Rows are points. Each copy is the shape, with its points in the same order, stretched, turned, moved and blurred by noise. Some copies are also mirrored. Which?
In the rows, zero is written as 128.

Shape:
[[107 130 148]
 [121 130 174]
 [162 171 119]
 [154 138 143]
 [179  95 111]
 [ 93 181 105]
 [158 151 101]]
Copy 1, 7 rows:
[[110 141  87]
 [ 90 157  90]
 [ 90 109 173]
 [ 98 144 150]
 [143 170 207]
 [108  78  92]
 [120 116 180]]
Copy 1 is: mirrored
Copy 2:
[[127  95 110]
 [153  95 112]
 [167 177 152]
 [159 149 126]
 [140 190  89]
 [109 119 151]
 [144 186 138]]
Copy 2 is: only turned

Shape (8 x 4):
[[114 176 108  70]
 [138  87 117 121]
 [143 104 131 137]
 [107 103 108 121]
 [147  92 185 113]
 [207 187 128 132]
 [117 117 147 128]
 [101 107 102 127]]
Copy 1, 8 rows:
[[139 140  78 200]
 [156  84 164 113]
 [131 100 166 109]
 [150  85 119 108]
 [ 85  63 190 147]
 [114 214 193 177]
 [105  98 135 125]
 [155  94 106  98]]
Copy 1 is: mirrored
Copy 2 (8 x 4):
[[ 96 152 128 156]
 [137 111  91 129]
 [132 106 112 120]
 [151 120 100 150]
 [109  63 138 124]
 [ 69 141 146  67]
 [148 104 134 134]
 [159 129 105 159]]
Copy 2 is: only turned

Shape:
[[181 138 137  83 105 153]
 [192 173  92 152 118 123]
 [ 95 187 126 115 123 173]
 [129 140 145  81 103 187]
 [135 159 131 119 130 103]
 [168 159 155 156 166 137]
 [135 107 134  68 137 124]
 [ 92 123 162 144  88 134]
 [ 96 113 102 121 165 134]]
Copy 1 (9 x 6):
[[133 117  68  82  75 107]
 [138  68 104 149  87 161]
 [ 72 112  58 143 145  94]
 [112 113  61  80 113  77]
 [104 156 110 147 118 127]
 [102 117  70 109 114 191]
 [146 174 111  90 132  95]
 [ 67 145 149 125 137 101]
 [142 142 145 123 180 123]]
Copy 1 is: only turned
Copy 2:
[[155 180 109 105 125 136]
 [134 143 168 126 171 169]
 [ 86 117 147  86 111 103]
 [110 165 104  89  95 113]
 [151 109 140 125 132 135]
 [131 141 133 169 169 119]
 [152 129  81  98 107 141]
 [110 125 134 149  78 137]
 [ 89  88 103 108 115 153]]
Copy 2 is: mirrored
Copy 3 (9 x 6):
[[134 154  98 130 190 160]
 [170 111 146 185 197 104]
 [ 87 151 159  47 158 125]
 [106 167 132  61 158 169]
 [111 147 102 140 160 106]
 [ 87 101 130 181 156 133]
 [124 144  45 100 122 142]
 [ 99 195 181 112 115 133]
 [134 102  99  82  72 114]]
Copy 3 is: mirrored
Copy 4 (9 x 6):
[[172 207 104 110 119  97]
 [123 173  90 189 172  84]
 [ 68 170  93 102 124 125]
 [134 195  90  87  82 128]
 [116 160 129 125 136  93]
 [134 186 159 162 122 135]
 [158 156 129  84 126 107]
 [106 130 134 115  52 103]
 [111 103 112 118 148 136]]
Copy 4 is: only turned

Shape, 13 rows:
[[ 97 122  78 144 128 110 181 117]
 [138 145 144  81 127 126 136 121]
 [176 138 117 123 139 132 100 112]
 [146 144 175 130 120 110 106 129]
 [172 140 123 115 137 124 113 117]
 [178 128 165 150 151 177 123  98]
 [175 114 160 157 177 169 174  99]
 [ 41 125 104 149 161 105 116 169]
 [ 90 139 101 127 156 149 160 159]
 [229 110 150 168 138 171 151 141]
 [146 106 146  98 170 111 138 121]
 [136 170 128 113 141  96 101 129]
 [ 88 100  97 114 124 131 138 128]]
Copy 1:
[[ 41 162 120 138  86 109 125 141]
 [139 131 134  98 123 136 133  81]
 [154 125 173 112 125 104 168 119]
 [170  99 130 104 106 133 138 131]
 [146 124 158 118 113 109 165 112]
 [182 105 188 167 139 149 162 120]
 [129  91 184 178 132 171 177 118]
 [ 71  94  44 111 125  66 113 170]
 [ 83 119  77 151 129 115 139 112]
 [185 119 180 177 122 178 220 132]
 [114  97 138  87 132 143 169 124]
 [128  99 125  89 102  78 142 104]
 [ 84 160  99 112 138 120 111 144]]
Copy 1 is: mirrored
Copy 2 (13 x 8):
[[ 87 111 126 162 144 118 159  43]
 [142 121 110  83 152 133 130 137]
 [177 166 135 117 161 160 158 156]
 [142 139 128  97 133 106 144 201]
 [172 151 127 112 158 157 158 149]
 [144 157 156 146  98 184 121 201]
 [115 107 167 177  85 196 143 182]
 [ 59 134  55 143 124  70 173  51]
 [ 97 126  90 146 107 114 149  57]
 [181 130 164 194  85 195 135 216]
 [120  96 105 122 159 166 168 154]
 [160 149 104  76 152 107 181 135]
 [ 87 123  93 154 171 121 121  70]]
Copy 2 is: only turned
Copy 3:
[[112 139  93 147 153 145  91  89]
 [107 118 153 134 134 116 135 155]
 [126 108 138 160 107 175 132 151]
 [146 147 150 123  94 132 129 159]
 [125 112 147 158 116 164 129 148]
 [187 125 123 160  94 145 168 157]
 [213 120 131 175 126 138 159 109]
 [ 48 169 117  85 126 168 126  83]
 [ 85 168 121 122 168 152 144 105]
 [238 145 136 159 158 174 144 137]
 [127  76 165 129 138 140 135 109]
 [ 83 145 162 152  95 166 121 140]
 [ 86 108  96  96 149 135 120 126]]
Copy 3 is: mirrored

Shape (15 x 9):
[[138 106 151 138 126 105 102 158  97]
 [146 118 104 126 141 129 148 124 150]
 [110 114 100  36 162  51 167 153 138]
 [129 222 145 155 153 150  88 121 125]
 [130 146 149 150 144 123  99 114 115]
 [141 121 122 131 134 155  85 132  63]
 [113 124 156  84  83 138 117 174 107]
 [117 124 135  95  91  74  98 193 136]
 [128 124 119 149  77 151 150 119 135]
 [138 135 161 150 160 149 102 123 127]
 [ 63 115 135 136 129 149 130 139 138]
 [130 119 114 158 161  79 158 146 128]
 [111 108 148 158 151 158  84 204 132]
 [145 146 157 135  24 125 108 114 151]
 [110 140 142  96 112 138 190 149 137]]
Copy 1, 15 rows:
[[175 166 104 106 169 115 102  72  86]
 [140 120 117 160 134 128 113 151 140]
 [200 158 175 141 195 202 157 156 153]
 [ 49 104 135 102 162  88 139  95 118]
 [127 126 120  90 164  95 116 107 106]
 [128 127  80 114 180 111 154  94  73]
 [174 139 161 142 136 125 161  57 100]
 [191 179 164 151 179 121 107  51 127]
 [157  99 120 150 100 101 134 103 155]
 [102 125 122 108 143 103 104 126  81]
 [147  57 169 123 145 137 131 108 118]
 [166 140 107 103 172 157  82 118 145]
 [116 121 123 153 158 123  64  61  49]
 [171 144 154 149 101  38 131  63 164]
 [160 109 162 139 103 168 158 112 146]]
Copy 1 is: only turned
Copy 2:
[[153 107  97  75 134 146 156 126  91]
 [145 155 160 137 151 146 147 153 143]
 [ 96 174 162 150 156 191 106 203  71]
 [ 69 112  61 142 117 135 169 103 144]
 [123 117 105 107 113 136 167 124 130]
 [158 118 102  66 115 157 136 100 151]
 [112 138 105  86 153 128 118 104  73]
 [105 114  86  87 171 133 130 169  58]
 [144 158 160 142 120  84 140 116 134]
 [126 111 108  99 134 159 184 108 138]
 [100  86 159 127 145 132 134 106 123]
 [154 126 131 156 133 156 156 164 103]
 [139  46  75  72 211 177 164  98 110]
 [114 168 123  99 107  32 154 129 106]
 [108 180 155 175 138 125 116 113  80]]
Copy 2 is: only turned

Shape:
[[155 139 118 156 113 119 123 136 128 128 131]
 [134 151 119 129 104 129  97 135 162 136 139]
 [127 123 126 109 107 125 151 114 121 145 168]
 [135 151 134 120 139 109 151 143 133 123 144]
 [162 132 148 130 122 121 143 132 155 134 167]
 [133 134 133 127 117 136 107 145 161  85 155]
 [141 130 154 130 129 143  99 147 122 106 118]
 [139 137 130 114 105 112 139 118 151 134 121]
 [132 139 124 138 215 128 107 146 129 141 178]
 [138 130 118 133 134 114 146 129 166 131 134]
 [140 139 135 124 112 156 151 139 155 148 123]
 [135 130 151 121 115 144 128  56 125 140 151]
 [168 127 114 109 149 107  99 137 138 142 140]
 [133  98 133 138 109 123 147 140 146 134 121]
 [140 142 119 123 143 249 141 137 126  37 131]]
Copy 1, 15 rows:
[[121 135 135 117 119  93 135 105 116 132 159]
 [127 137 176 122 156 123 127 126 124 127 158]
 [166 137 151 135 142 130 104 112 151 117 107]
 [140 112 154 121  99 111 105 115 131 132 118]
 [132 116 167 120 135  95  89 106 122 101 125]
 [109 144 188 107 120 133 126 120 123  85 134]
 [ 99 144 137 108 103 118 119 155 106 108 139]
 [130 118 134 100 151 117 111 113 127 138 120]
 [134 114 203 215  78 111 122 140 114  96 134]
 [119 113 153 131 138 119 113  96 119 130 128]
 [128 131 136 125 149 127  87 123 102 153 129]
 [174 121 127 129 169 125 121 126  93  91 103]
 [108 134 175 146 129  86 128 140 136 124 127]
 [101 133 117 114 139 133 103 102 128 128 134]
 [123 198 159 130  78 151 131 149  46 102  83]]
Copy 1 is: only turned
Copy 2:
[[118 100 123 139 114 107 144 124 129 121 131]
 [143  98 129 155 113 132 141  88 106 117 134]
 [149 130 141 128 121 103 132 120 121 174 141]
 [127 134 123 143 122 128 127 114 156 156 123]
 [137  96  96 144  99 126 100 119 158 144 129]
 [159  72 132 170 129 152 134 111 151 135 129]
 [157 110 140 148 154 111 126 128 144 105 131]
 [111 120 137 134 110 112 118 102 115 129 101]
 [160 134  82 117 124 179 142 137 173 138 216]
 [ 95 109 121 145  97 142 121 122 131 139 131]
 [107 119 150 158 105 113 103 108 133 129 139]
 [153  85 122  71 140  80 111 102 102 145 135]
 [135 134 115 110  92 143 135 118 144  98 130]
 [ 96 113 144 159 110 108 109 163 113 134 134]
 [158  44 226 178 155 164 155  97 226 128 151]]
Copy 2 is: mirrored
Copy 3:
[[113 116 115 136  98 111 137 134 102 150 136]
 [146 115 131 147 102 132 145 117  92 155 130]
 [131  79 127 121 133 143  80  85 116 121 146]
 [150 108 117 127 109 139 125 106 155 123 148]
 [133  90 119 144 101 131 116 101 128 136 167]
 [145 129 120 151 104 127 143  96  98 129 146]
 [113 150 128 155 110 140 148 134 108 130 141]
 [143  92 118 141 116 145 126 127 116 110 126]
 [154 164 123 122 110 124 129 123 159 186 208]
 [151 104 119 137 116 123 140 129 126 127 150]
 [122 101 165 149 119 120 130 124 118 116 140]
 [123  87 120 159 134 132  57 116 101 119 140]
 [140 126 111 125  93 151 134 155 110 145 166]
 [121 103 119 138 136 134 150 131 108 121 143]
 [ 85 163 206 166 105  51  91 106  82  61 147]]
Copy 3 is: only turned
Copy 4, 15 rows:
[[ 93 108 122 102 126 101  95 130 134 127 107]
 [136  96 129 118 151 136  90 111 115 135 114]
 [138  92 115 103 134 130 111 156 139 104 150]
 [120 112 153 113 133 123 122 152 137 127  86]
 [124  87 118 128 135  92 111 150 130 110  91]
 [144 134 137 119 136 109 114 104 116 121  86]
 [113 155 122 141 120 120 104 123 118 135  92]
 [119 100 118 136 147 146 110 120 140 118 102]
 [152 100 182 107 109  85 120 169 136 179 120]
 [128  88 145 125 134 128 126 121 138 131  93]
 [116  97 127 137 132 141 132 124 101 112  98]
 [120  98  85 148 170  98 106 148 149 125 172]
 [138 104 153 134 113 117  76 135 146 132 112]
 [127 100 110 121 112 135 120 108 132 118 102]
 [103 216 166 140 107  65 178  86  69  83 100]]
Copy 4 is: mirrored
